Each row is a point. The window is the flat piece filled in between its corners: a triangle in 3 columns, a solid with four corners in 4, and so on. A path goes straight from each point to the next, and from the last back to the first. List the points from which the path goes on through the window.

Window:
[[ 0.00  0.23  0.12 -0.07]
 [-0.73 -0.02  0.28  0.26]
 [ 0.34 -0.07 -0.46 -0.25]
 [ 0.07 -0.14  0.09  0.03]]
Path:
(1): [-0.10 -0.07 -0.01 -0.43]
(2): [-0.37 -0.01  0.68 -0.23]
(3): [-0.54  0.10 -0.03  0.58]
(4): [-0.14  0.46  0.18  0.34]
(5): [-0.20 -0.13  0.31 -0.14]
(6): [ 0.20 -0.24 -0.21 -0.43]
(7): [ 0.32  0.15 -0.51  0.02]
(8): [ 0.34  0.15 -0.25  0.13]
Through the window after points: 6, 8

Window (6 x 6):
[[-0.82 -0.15  0.26 -0.31 -0.17 -0.43]
 [-0.66 -0.43 -0.29 -0.15  0.25 -0.29]
 [-0.08 -0.21  0.17 -0.64 -0.21 -0.16]
 [ 0.33  0.56 -0.35  0.49 -0.07  0.02]
 [-0.04 -0.37  0.15  0.35  0.33 -0.26]
 [ 0.23  0.01  0.06  0.55 -0.40  0.32]]
Path:
(1): [ 0.13 -0.25 -0.03 -0.26 -0.29 -0.55]
(2): [ 0.23 -0.19  0.03  0.34 -0.73 -0.18]
(3): [ 0.03  0.07  0.07  0.45 -0.09  0.40]
(4): [-0.47  0.29  0.20 -0.15  0.08  0.33]
(5): [-0.11 -0.34 -0.02  0.22  0.08 -0.47]
(6): [ 0.38  0.18  0.10  0.04 -0.62 -0.47]
(7): [-0.02  0.11 -0.01  0.35  0.14  0.22]
(8): [-0.29 -0.03  0.01 -0.01  0.38  0.04]
(9): [-0.20 -0.22 -0.20 -0.03 -0.08 -0.56]
(10): [ 0.08 -0.10 -0.32  0.39 -0.12 -0.27]
(11): [-0.35  0.35  0.14  0.19  0.36  0.28]
(12): [-0.07  0.05 -0.04  0.23  0.19  0.17]
(13): [ 0.02  0.10 -0.15  0.27 -0.25 -0.52]
(14): [ 0.32  0.08 -0.04  0.16 -0.46 -0.31]
(15): [ 0.19  0.31  0.06  0.44 -0.03  0.56]
(16): [-0.13  0.02  0.34 -0.28 -0.14  0.13]
Through the window after points: 2, 4, 12

Window, 8 rows:
[[-0.05 -0.20 -0.53  0.12 -0.34 -0.44 -0.22 -0.28]
 [-1.01 -0.51  1.04  0.39  0.98 -0.08 -0.42  0.41]
 [-0.08  0.23 -0.22 -0.14 -0.12 -0.31  0.04  0.13]
 [-0.32 -0.07 -0.57 -0.07 -0.26  0.05  0.24 -0.30]
 [ 0.18 -0.53 -0.09 -0.25 -0.01 -0.18  0.27 -0.13]
 [ 0.19  0.05 -0.33  0.16 -0.10  0.17 -0.17 -0.22]
 [-0.09  0.09 -0.07 -0.17 -0.53 -0.10 -0.11 -0.48]
 [ 0.03  0.01 -0.16  0.36 -0.37 -0.23  0.33 -0.26]]
Path:
(1): [ 0.13 -0.16 -0.11 -0.07  0.19 -0.24  0.15 -0.39]
(2): [-0.03 -0.63 -0.20 -0.19 -0.41 -0.14  0.09  0.17]
(3): [-0.27 -0.38 -0.06  0.11 -0.23 -0.01  0.09  0.33]
(4): [-0.34 -0.11 -0.02  0.13  0.47 -0.29 -0.17 -0.35]
(5): [-0.14 -0.01 -0.11  0.16  0.02 -0.34 -0.10 -0.31]
(6): [-0.55 -0.20 -0.15  0.15 -0.46  0.09 -0.28  0.20]
(7): [-0.39 -0.15  0.00  0.07 -0.25 -0.02 -0.10  0.65]
(8): [-0.33 -0.21  0.24  0.03  0.45 -0.19 -0.27 -0.32]
(9): [ 0.12 -0.07 -0.58  0.09  0.09 -0.43 -0.02 -0.52]
(10): [-0.15 -0.20 -0.26  0.04 -0.45 -0.27 -0.18 -0.15]
(11): [-0.13 -0.31 -0.04  0.11 -0.22 -0.11  0.02 -0.03]
(12): [-0.09  0.03 -0.22 -0.09  0.17 -0.15  0.22 -0.68]
Through the window after points: 1, 9

Window:
[[ 0.25  0.05 -0.35  0.20  0.26  0.46 -0.34  0.08]
 [ 0.12 -0.06 -0.50  0.41  0.09 -0.08  0.17  0.40]
 [-0.11  0.34  0.15  0.34  0.06  0.33 -0.19  0.45]
 [ 0.34  0.11  0.92 -0.54  0.02 -0.65 -0.28  0.01]
 [ 0.42  0.07  0.97 -0.11 -0.09 -0.35  0.15 -0.33]
 [-0.06  0.50 -0.52  0.32  0.45  0.11  0.04  0.07]
 [-0.30  0.02  0.07  0.01 -0.37 -0.23 -0.08 -0.17]
 [ 0.01 -0.19  0.71 -0.65  0.04 -0.31  0.39 -0.10]]
Path:
(1): [ 0.45  0.10  0.42 -0.34 -0.43 -0.22  0.40  0.21]
(2): [-0.38  0.16  0.38  0.18  0.45 -0.17 -0.12 -0.08]
(3): [-0.23 -0.09  0.45  0.08  0.22 -0.32  0.01  0.17]
(4): [ 0.22  0.31  0.00  0.02 -0.13  0.00  0.08  0.17]
(5): [ 0.52  0.14  0.43 -0.34 -0.30  0.08  0.14  0.20]
(6): [-0.23  0.08  0.45  0.05  0.27 -0.29 -0.19 -0.35]
(7): [-0.08 -0.11  0.44  0.03  0.00 -0.46 -0.03 -0.13]
(8): [ 0.34  0.27  0.56 -0.19 -0.25 -0.01  0.07 -0.19]
(9): [ 0.29  0.28 -0.32 -0.23 -0.64 -0.23  0.29 -0.13]
(10): [-0.09 -0.17  0.51  0.20  0.23 -0.07 -0.24  0.10]
(11): [-0.20 -0.07  0.29  0.08 -0.04 -0.10 -0.14 -0.01]
(12): [ 0.18  0.44 -0.14 -0.05 -0.25 -0.05 -0.02  0.01]
Through the window after points: 7, 11

Window, 9 rows:
[[ 0.12 -0.05 -0.34 -0.23 -0.45  0.03  0.15  0.03  0.61]
 [ 0.21 -0.36  0.26 -0.09  0.31 -0.45  0.07  0.32 -0.60]
 [ 0.12 -0.61 -0.04  0.29  0.22  0.33  0.50 -0.23 -0.13]
 [-0.16  0.28 -0.10 -0.39 -0.24  0.23 -0.32 -0.23  0.57]
 [ 0.11  0.40 -0.10  0.21 -0.11  0.01  0.07  0.02  0.25]
 [ 0.30  0.00  0.31 -0.26 -0.15 -0.11 -0.03 -0.25  0.94]
 [ 0.52 -0.43 -0.38  0.12  0.62  0.13  0.27  0.02 -0.31]
 [ 0.23 -0.42 -0.22  0.18  0.35 -0.48  0.20 -0.30 -0.51]
 [ 0.12 -0.29  0.17  0.10 -0.16 -0.25 -0.52  0.08  0.62]]
Path:
(1): [-0.02 -0.06 -0.17 -0.07 -0.06 -0.11  0.10  0.05  0.35]
(2): [-0.49 -0.43 -0.35 -0.27  0.40 -0.26  0.00 -0.19  0.36]
(3): [ 0.37  0.00  0.10  0.07 -0.20 -0.02 -0.25 -0.04  0.24]
(4): [ 0.54 -0.08  0.03 -0.08 -0.44 -0.02 -0.07 -0.43 -0.02]
(5): [-0.37 -0.14 -0.03 -0.10  0.39  0.23  0.13  0.07  0.73]
(6): [-0.31 -0.38  0.04  0.21  0.44 -0.52  0.15 -0.21  0.36]
(7): [ 0.34 -0.18 -0.04 -0.15 -0.21  0.10 -0.28 -0.05  0.17]
(8): [ 0.45  0.19 -0.07 -0.07 -0.29  0.20 -0.13 -0.36  0.06]
Through the window after points: 2, 4, 8

Window, 11 rows:
[[ 0.31 -0.17  0.72  0.72 -0.53 -0.23  0.23 -0.44 -0.24 -0.10  0.28]
 [-0.37 -0.02  0.39  0.73 -0.55  0.37  0.16 -0.24 -0.01 -0.51  0.12]
 [ 0.16 -0.44  0.00 -0.24  0.30  0.08 -0.29 -0.03 -0.33 -0.22 -0.70]
 [ 0.16  0.45  0.12 -0.26 -0.33  0.12 -0.26  0.09 -0.14 -0.10 -0.01]
 [ 0.25  0.18  0.14  0.13 -0.34 -0.31 -0.57 -0.25  0.32 -0.16  0.01]
 [-0.14  0.13 -0.04  0.40 -0.08  0.00  0.36 -0.62 -0.09 -0.39  0.26]
 [-0.37 -0.26  0.10 -0.24  0.16 -0.22 -0.20  0.15 -0.23  0.00 -0.21]
 [-0.25 -0.31 -0.06  0.75 -0.74  0.04  0.25 -0.43 -0.51 -0.35  0.18]
 [ 0.11  0.24  0.23 -0.20  0.05  0.15 -0.87 -0.19 -0.12 -0.09  0.27]
 [ 0.01 -0.50 -0.38 -0.39  0.30  0.39 -0.27  0.51 -0.01 -0.15 -0.10]
 [-0.06  0.17  0.05 -0.32 -0.18  0.21 -0.34 -0.56  0.21  0.34  0.03]]
Path:
(1): [ 0.13  0.05 -0.04  0.11  0.09  0.03 -0.19 -0.09  0.09  0.04  0.05]
(2): [-0.03  0.09 -0.02  0.65 -0.26  0.22 -0.01 -0.01 -0.10  0.18  0.02]
(3): [-0.04 -0.17  0.42 -0.04 -0.31 -0.20 -0.10 -0.31 -0.17 -0.34  0.22]
(4): [-0.05 -0.02  0.35 -0.15 -0.49  0.05  0.02 -0.38  0.01 -0.27  0.30]
(5): [-0.06 -0.13 -0.05  0.30  0.11  0.16 -0.36 -0.28 -0.05  0.13 -0.26]
(6): [-0.21  0.22  0.23  0.36  0.05  0.02  0.05  0.15 -0.45  0.25 -0.27]
(7): [ 0.00 -0.48  0.06 -0.39 -0.26  0.05 -0.47 -0.20  0.16 -0.34  0.05]
(8): [ 0.26 -0.16 -0.16 -0.58 -0.46  0.07 -0.37  0.10  0.17 -0.61  0.10]
(9): [-0.11  0.38  0.27  0.20  0.00  0.10 -0.15 -0.09 -0.29  0.29 -0.10]
(10): [-0.51  0.04  0.44  0.67 -0.17  0.30 -0.21  0.40 -0.01  0.21 -0.35]
(11): [ 0.60 -0.21 -0.04 -0.17 -0.34 -0.26  0.12 -0.73 -0.33 -0.83  0.42]
(12): [ 0.16 -0.46  0.45 -0.20 -0.21  0.08 -0.27 -0.14  0.18 -0.46 -0.05]
(13): [-0.15  0.13 -0.09  0.26 -0.19  0.15 -0.09 -0.08 -0.13 -0.04  0.16]
(14): [-0.14  0.11 -0.10  0.45  0.24  0.07 -0.45  0.21 -0.05 -0.24 -0.25]
(15): [-0.03 -0.40  0.22 -0.04 -0.57 -0.03  0.15 -0.53 -0.14 -0.11  0.24]
(16): [-0.26  0.01  0.26 -0.47 -0.65  0.21 -0.35 -0.40 -0.25 -0.40 -0.07]
Through the window after points: 8, 16

Window (11 x 11):
[[-0.02  0.10 -0.04  0.05  0.02  0.68 -0.01  0.21  0.78 -0.19  0.07]
 [ 1.13 -0.02 -0.25 -0.06 -0.13 -0.17 -0.47 -0.42  0.07 -0.03  0.20]
 [-0.18 -0.12 -0.20  0.57 -0.21 -0.05  0.49 -0.47 -0.02 -0.31 -0.71]
 [ 0.37 -0.22  0.28 -0.16  0.05  0.06 -0.08 -0.40  0.56  0.28  0.40]
 [ 0.39 -0.42 -0.02  0.23 -0.01  0.19  0.42  0.50 -0.44 -0.27 -0.13]
 [ 0.12  0.26 -0.11  0.05  0.15  0.20  0.25  0.00 -0.50  0.07 -0.34]
 [ 0.01  0.14 -0.06  0.07  0.42 -0.20  0.20 -0.10 -0.24 -0.39 -0.05]
 [ 0.25  0.16 -0.43 -0.08 -0.35  0.00  0.16 -0.35  0.21  0.04  0.18]
 [-0.09 -0.19 -0.18  0.46 -0.09 -0.01 -0.31  0.34 -0.19  0.06  0.40]
 [-0.24  0.53  0.12 -0.50 -0.13  0.00 -0.10 -0.20  0.37 -0.08 -0.27]
 [-0.08  0.07 -0.86  0.16  0.00 -0.33 -0.19 -0.02  0.10 -0.01 -0.45]]
Path:
(1): [ 0.10  0.09  0.03  0.08 -0.22 -0.39  0.08  0.05  0.21  0.04 -0.10]
(2): [ 0.11  0.07 -0.63 -0.06  0.34  0.52 -0.05 -0.41 -0.55 -0.30 -0.29]
(3): [ 0.21 -0.43 -0.72 -0.07 -0.38  0.29 -0.40 -0.45 -0.30  0.09 -0.37]
(4): [ 0.54  0.50  0.30  0.12  0.32 -0.35  0.26  0.09  0.22 -0.23  0.40]
(5): [ 0.42  0.08  0.30  0.42 -0.39 -0.49  0.56  0.07  0.29 -0.15  0.08]
(6): [ 0.14 -0.05 -0.35 -0.09  0.14  0.09 -0.20 -0.23 -0.15 -0.01 -0.16]
(7): [ 0.01 -0.10 -0.35  0.09  0.08  0.03  0.09 -0.17 -0.22 -0.35  0.01]
(8): [ 0.34  0.13 -0.07  0.32 -0.18  0.00  0.06  0.36  0.19  0.15 -0.52]
(9): [ 0.18  0.43  0.34  0.11 -0.07 -0.42  0.00  0.19  0.24 -0.11 -0.11]
(10): [ 0.17 -0.54 -0.63  0.11  0.16  0.79  0.03 -0.09 -0.20 -0.10 -0.09]
(11): [-0.19 -0.10 -0.25 -0.14 -0.03  0.34 -0.09  0.00  0.24 -0.49 -0.13]
(12): [ 0.18  0.14 -0.08  0.24 -0.06  0.23  0.19 -0.07  0.38  0.02 -0.03]
(13): [ 0.29  0.45  0.31  0.00 -0.12 -0.50  0.05  0.06  0.50 -0.31 -0.14]
(14): [ 0.10 -0.39 -0.67  0.15 -0.13  0.63  0.13 -0.38 -0.16  0.17  0.08]
(15): [ 0.09 -0.09 -0.09 -0.16  0.13  0.44 -0.39 -0.41  0.04 -0.48 -0.25]
(16): [ 0.65  0.31 -0.15  0.06 -0.25 -0.24  0.13  0.17  0.51  0.32  0.32]
Through the window after points: 3, 11, 13, 15
